Every row gives one point. The points of each table are mixes of a few directions, plus a little noise. How many directions does each table use, and how many do they share? Where both have some left over, give the other angles between the two spaces (their principal angles), to ten degrees, smallest first.

First, 4 rows:
[[  1.1  -0.2]
 [  6.0  -0.6]
 [  2.8  -0.3]
 [-10.0   0.9]]
Second:
[[-4.6  0.5]
 [-5.6  0.7]
 [11.3 -1.3]
 [ 1.5 -0.1]
 [ 2.2 -0.3]
 [ 2.4 -0.2]
 [-7.2  0.8]]
Directions: first 1, second 1, shared 1

First (7 x 3):
[[  4.2  -8.8   5.4]
 [ -0.1   4.0 -10.0]
 [ -0.9   2.0  -1.2]
 [  0.5  -2.6   4.6]
 [ -1.8   3.1  -0.7]
 [  2.4  -4.2  -0.3]
 [ -4.3   6.5   1.9]]
Second (6 x 3):
[[-3.1  0.1 -4.1]
 [-2.5  0.0 -3.3]
 [ 2.3 -0.2  3.1]
 [ 5.5 -0.1  7.3]
 [ 4.4  0.0  6.0]
 [-6.8  0.1 -9.0]]
Directions: first 2, second 1, shared 0; angles 40

First, 8 rows:
[[ 0.4 -0.2 -9.5 -4.8]
 [-1.0 -4.8  4.7  3.6]
 [ 2.0 -4.6  1.6  6.3]
 [-2.1 -2.8 -4.2 -4.0]
 [-0.8  4.4  1.6 -2.3]
 [-4.8 -2.2  8.0 -1.5]
 [ 6.1 10.2  0.1  4.2]
 [ 0.0  0.0 -2.3 -1.4]]
Second, 5 rows:
[[-12.2  -3.4   0.1  -3.9]
 [ -1.2  -0.6  -0.3  -0.6]
 [  5.5   0.0  -1.7   0.2]
 [  6.3  -1.5  -3.5  -1.1]
 [  1.6   5.6   5.5   5.5]]
Directions: first 3, second 2, shared 1; angles 40

First, 9 rows:
[[-1.9  2.5  0.6  1.6 -1.4  0.1]
 [-4.2  5.0 -1.2  0.6 -2.8 -1.3]
 [ 4.2 -1.6 -2.4 -6.8 -1.7 -3.4]
 [12.9 -8.3  9.5  2.6  0.5  4.3]
 [-2.4 -4.3 -8.5 -5.5  6.7 -1.9]
 [-4.2  5.2 -0.2  1.5 -3.1 -0.9]
 [ 2.0 -4.1  2.2  3.1  4.0  3.3]
 [-5.6  3.8  2.7  7.5  0.1  3.2]
 [-0.4  1.8 -2.9 -4.5 -2.4 -3.3]]
Second:
[[-1.1 -4.1 -2.5  1.5 -4.7  1.4]
 [-6.0  2.5 -3.3  0.7  2.4 -0.2]
 [-0.5 -4.0 -1.9  1.4 -4.4  1.2]
 [-6.5 -2.1 -5.6  2.2 -2.8  1.2]
 [ 6.0 -0.6  4.2 -1.4 -0.1 -0.4]
 [ 8.2  8.4  9.1 -4.7  9.6 -3.3]]
Directions: first 3, second 2, shared 1; angles 90

First:
[[ 4.3 -1.7 -0.4 -1.1 -5.1 -0.3  3.8 -4.6]
 [-1.5 -0.3  4.0 -1.5  8.2  7.0 -1.1  0.5]
 [ 4.5  2.0 -0.9  7.3 -4.7 -0.5  9.6 -4.8]
 [-5.9  4.5 -1.6 -1.2  8.0 -0.5 -1.9 -1.0]
 [ 1.9 -2.4  4.2 -3.0 -4.8 -1.8 -2.8  5.3]
 [ 0.4 -4.3 -1.9  2.7 -0.2  4.0 -1.3  0.5]
 [-0.7  3.6  5.6 -4.1  5.4  1.7  1.1 -0.2]
 [ 1.4  2.9  1.9 -5.5 -4.2 -6.0  1.2 -0.2]
 [-0.3 -8.8 -2.4  5.1 -8.7 -1.5 -8.3 10.3]
 [-4.8  3.4 -8.0  2.2  6.0 -1.0  0.3 -5.8]]
Second:
[[ -2.7  10.6   0.4   3.7  -2.6 -12.5   3.2   3.8]
 [  1.5   1.1  -7.4   2.2  -7.8  -7.0   3.0  -4.8]
 [  0.7  -1.8  -0.6  -2.9  -1.7  -0.1  -1.2  -0.9]
 [  0.4  -1.2   1.6  -4.4  -0.5  -0.1  -2.2   0.7]
 [  1.6  -3.0  -3.5  -0.3  -2.7   0.9   0.4  -3.3]
 [ -3.3   5.1   9.4  -2.5   6.9  -0.3  -2.5   8.3]
 [  2.6  -6.0  -5.5   2.2  -1.8   5.2   1.2  -5.6]
 [ -0.9  -0.9   5.2  -1.9   5.5   5.0  -2.2   3.4]
 [  2.4  -4.6  -6.7   3.5  -3.3   2.8   2.2  -6.0]
 [ -2.1   0.9   6.7   0.5   7.9   5.7  -1.6   5.0]]
Directions: first 5, second 3, shared 3

First, 10 rows:
[[ -0.1   0.4   0.9  -1.7   5.4  -3.1  -0.4   2.9   0.4]
 [  0.0   0.0   0.1  -0.1   0.5  -0.3   0.0   0.2   0.0]
 [ -0.1   0.3   0.5  -1.2   3.7  -2.1  -0.3   1.9   0.3]
 [  0.0   0.2   0.4  -0.7   2.4  -1.4  -0.2   1.3   0.2]
 [  0.0   0.2   0.5  -1.1   3.3  -1.9  -0.2   1.8   0.3]
 [  0.0   0.4   0.8  -1.5   4.9  -2.8  -0.3   2.6   0.3]
 [  0.4  -2.4  -4.4   8.9 -28.1  16.1   1.8 -14.8  -2.0]
 [ -0.1   0.5   1.0  -2.0   6.2  -3.5  -0.4   3.3   0.4]
 [  0.0  -0.2  -0.3   0.6  -1.8   1.0   0.1  -0.9  -0.1]
 [ -0.1   0.3   0.5  -1.1   3.3  -1.9  -0.2   1.8   0.3]]
Second:
[[ -1.1  -2.1   4.2  -5.6  -1.6  -8.4   1.1   3.0   6.3]
 [  5.6   0.3  -3.6   1.8   6.9  -3.5   1.9  -0.7   1.7]
 [  1.3   3.0  -2.4   9.2   0.7   6.5   1.8  -6.3  -1.6]
 [ -5.5   3.8   4.2   5.0   2.3   5.7  -0.2  -0.6  -3.5]
 [ -2.1  -2.3   5.3   2.8  -3.1   0.2   7.3  -1.9  -1.3]
 [  4.4  -3.1  -2.3   1.3   2.8  -1.1   5.8  -0.8  -3.0]
 [ -5.6   3.8   0.8  -4.8  -3.7   1.5 -10.7   2.9   3.3]
 [  3.1  -4.1  -6.1 -10.1  -4.7  -1.6  -6.1   4.4  -0.6]]
Directions: first 1, second 5, shared 1

First:
[[ -3.9  -2.1  -3.6   3.2  -5.8   2.5  -0.9   5.8  -3.8   2.0  -3.5]
 [  4.3   2.7   4.0  -3.8   6.5  -2.7   1.1  -6.8   4.4  -2.4   3.8]
 [  6.4   3.9   6.2  -5.7  10.0  -4.3   1.6 -10.3   6.5  -3.5   6.0]
 [ -0.5  -0.1  -0.5   0.5  -0.7   0.4  -0.1   0.7  -0.6   0.2  -0.5]
 [  1.7   1.2   1.6  -1.5   2.8  -1.1   0.4  -2.8   1.7  -1.0   1.5]
 [ -9.6  -5.6  -8.8   8.2 -14.5   6.1  -2.2  14.8  -9.7   5.2  -8.8]
 [ -0.4  -0.1  -0.2   0.2  -0.4   0.1  -0.2   0.2  -0.4   0.1  -0.2]
 [ -0.2  -0.1  -0.2   0.4  -0.3   0.3  -0.2   0.5  -0.2   0.2  -0.1]
 [  1.4   0.8   1.4  -1.3   2.3  -1.0   0.2  -2.4   1.3  -0.7   1.4]]
Second (8 x 11):
[[ -0.2  -0.6  -4.2   1.2   0.2  -2.2  -2.7   4.0   3.3   1.0   3.4]
 [ -4.4   1.4  -3.1   0.3   3.1   1.7  -0.4  12.4  -2.6   1.0  -1.5]
 [  1.3   3.0   5.5  -4.5  12.1  -0.7   1.7  -2.1   2.3  -1.3   0.3]
 [  4.3   2.9   1.2  -2.3  -0.7  -3.2   1.7  -3.2   0.9  -2.9   4.8]
 [ -2.0  -5.3   1.4   4.0 -10.7   4.5   0.6  -7.3  -5.1   1.9  -7.4]
 [  0.3   2.2  -1.9  -0.2  -5.4   2.9   0.5   1.9  -2.3  -2.1   1.3]
 [  1.8  -1.0   2.2   1.1  -9.5  -6.3   5.0  -2.0  -8.9  -0.1  -1.8]
 [ -1.2  -2.8  -1.1   0.3  11.0   3.3  -6.5  -3.5  12.1   2.6   1.1]]
Directions: first 1, second 5, shared 1

First:
[[  4.2   6.7  -6.9   0.2  -4.8   3.0   4.9   5.2  -2.5   0.1  11.5   0.8]
 [  2.5   0.2   1.4   0.5   1.9   4.7  -0.5   1.9   0.4   2.2  -3.4   0.6]
 [ -1.1  -0.4  -0.4   1.0   3.8   1.6  -1.4   2.6  -3.8   4.9   0.6   1.0]
 [ -3.0  -2.2   1.6   1.1   5.4  -0.5  -3.1   2.1  -4.1   6.1  -1.0   0.3]
 [ -1.7   0.1  -1.1   2.9   6.6   2.6  -2.5   7.4  -8.2  11.0   4.1   1.3]
 [  1.5   2.0  -1.5  -1.0  -2.2   1.1   1.7  -4.3   2.2  -6.4  -0.5   2.1]
 [ -1.1  -1.9   2.0  -3.8 -10.1  -9.6   3.5  -9.3   9.8 -14.2  -2.5  -4.6]
 [ -0.1  -4.7   6.7  -1.0  -3.2  -3.8  -0.3   0.9   6.1   0.9  -6.8  -5.7]
 [ -0.9   0.8  -1.6  -0.1   3.0   1.7  -1.7  -5.9  -0.5  -4.6  -2.4   4.1]]
Second, 10 rows:
[[ -1.2  -4.7   6.1   0.9   6.7   2.1  -4.7  -0.5   0.5   4.6 -10.2   0.3]
 [  0.0   0.0   0.0   0.0   0.0   0.0   0.0   0.0   0.0   0.0   0.0   0.0]
 [ -0.8  -2.9   3.7   0.5   4.1   1.3  -2.9  -0.3   0.3   2.8  -6.3   0.2]
 [ -0.9  -3.4   4.5   0.7   4.9   1.5  -3.5  -0.4   0.4   3.4  -7.6   0.2]
 [  1.1   4.2  -5.5  -0.8  -6.1  -1.9   4.3   0.5  -0.5  -4.2   9.3  -0.3]
 [  1.0   3.7  -4.7  -0.7  -5.2  -1.6   3.7   0.4  -0.4  -3.6   8.0  -0.2]
 [  0.9   3.6  -4.6  -0.7  -5.1  -1.6   3.6   0.4  -0.4  -3.5   7.8  -0.3]
 [ -1.2  -4.7   6.1   0.9   6.7   2.1  -4.7  -0.5   0.5   4.7 -10.2   0.3]
 [ -1.0  -3.6   4.6   0.7   5.1   1.6  -3.6  -0.4   0.4   3.5  -7.8   0.2]
 [  2.1   7.8 -10.1  -1.5 -11.2  -3.5   7.9   0.9  -0.9  -7.8  17.1  -0.5]]
Directions: first 4, second 1, shared 1

First (8 x 14):
[[ -8.4  -6.5   3.3  -0.2   2.2 -10.3  -0.5  -4.8   3.4  11.2   6.8   6.1
    2.2   2.5]
 [  6.1   3.3  -1.4   0.5  -1.5   7.1   0.7   6.7  -4.5  -8.3  -7.2  -4.4
   -2.7   2.0]
 [  6.1   1.1  -0.5   0.8  -1.1   5.6   1.6  10.6  -7.7  -8.7  -9.3  -3.8
   -3.8   6.9]
 [  1.6   5.4  -3.4  -0.5  -0.7   4.5  -1.4  -7.0   4.7  -1.5   3.9  -1.7
    2.0 -10.0]
 [ -6.5  -5.3   2.7  -0.5   1.6  -8.6  -0.1  -3.5   2.6   9.0   5.5   5.2
    1.7   2.1]
 [  0.6   2.3  -1.4  -0.1  -0.3   2.1  -0.4  -2.1   1.5  -0.9   0.9  -0.8
    0.4  -3.6]
 [ -1.6  -2.9   1.5   0.1   0.3  -2.8   0.7   2.5  -1.7   1.4  -1.2   1.3
   -0.8   4.4]
 [  2.0   2.9  -1.6   0.0  -0.5   3.2  -0.5  -1.8   1.2  -2.3   0.4  -1.5
    0.3  -3.7]]
Second:
[[  1.9  -0.1   2.0   3.5  -2.3   2.5  -0.1   7.1 -11.1  -3.3 -10.0  -0.9
   -3.0   5.1]
 [  0.4  -0.8  -0.3  -2.1   1.4  -0.6   0.8  -0.5   3.3   0.4   2.6   0.0
    0.4   0.1]
 [ -3.7  -2.1   3.0   3.3  -1.0  -2.9  -0.9  -1.0  -6.1   5.1  -2.6   3.1
   -0.1   0.9]
 [  9.1   8.3  -6.9  -5.2   1.1  11.0   0.6  -2.4  11.1 -10.9   4.3  -6.9
    0.6  -9.9]
 [ -4.8  -1.9   0.5   2.9  -1.6  -6.0  -1.6  -2.3  -0.6   5.3   1.7   2.0
    1.7   1.8]
 [ -1.4  -2.1   2.2   4.0  -2.2  -2.2  -0.4   5.6  -8.8   0.5  -6.5   0.7
   -1.8   7.3]
 [ -1.2   0.0   3.1  -1.9   2.8   2.9   0.6  -4.7  -1.5   3.8   0.5   3.3
   -0.3  -7.4]
 [  1.5  -3.9  -1.5  -8.2   5.7  -2.5   3.2   0.3  13.5  -0.3   9.6  -0.1
    1.1   2.8]
 [ -1.4   2.8  -2.4   4.0  -3.7  -1.7  -2.2  -2.3   0.2   0.0   0.1  -1.5
    1.5  -0.7]]
Directions: first 2, second 4, shared 2
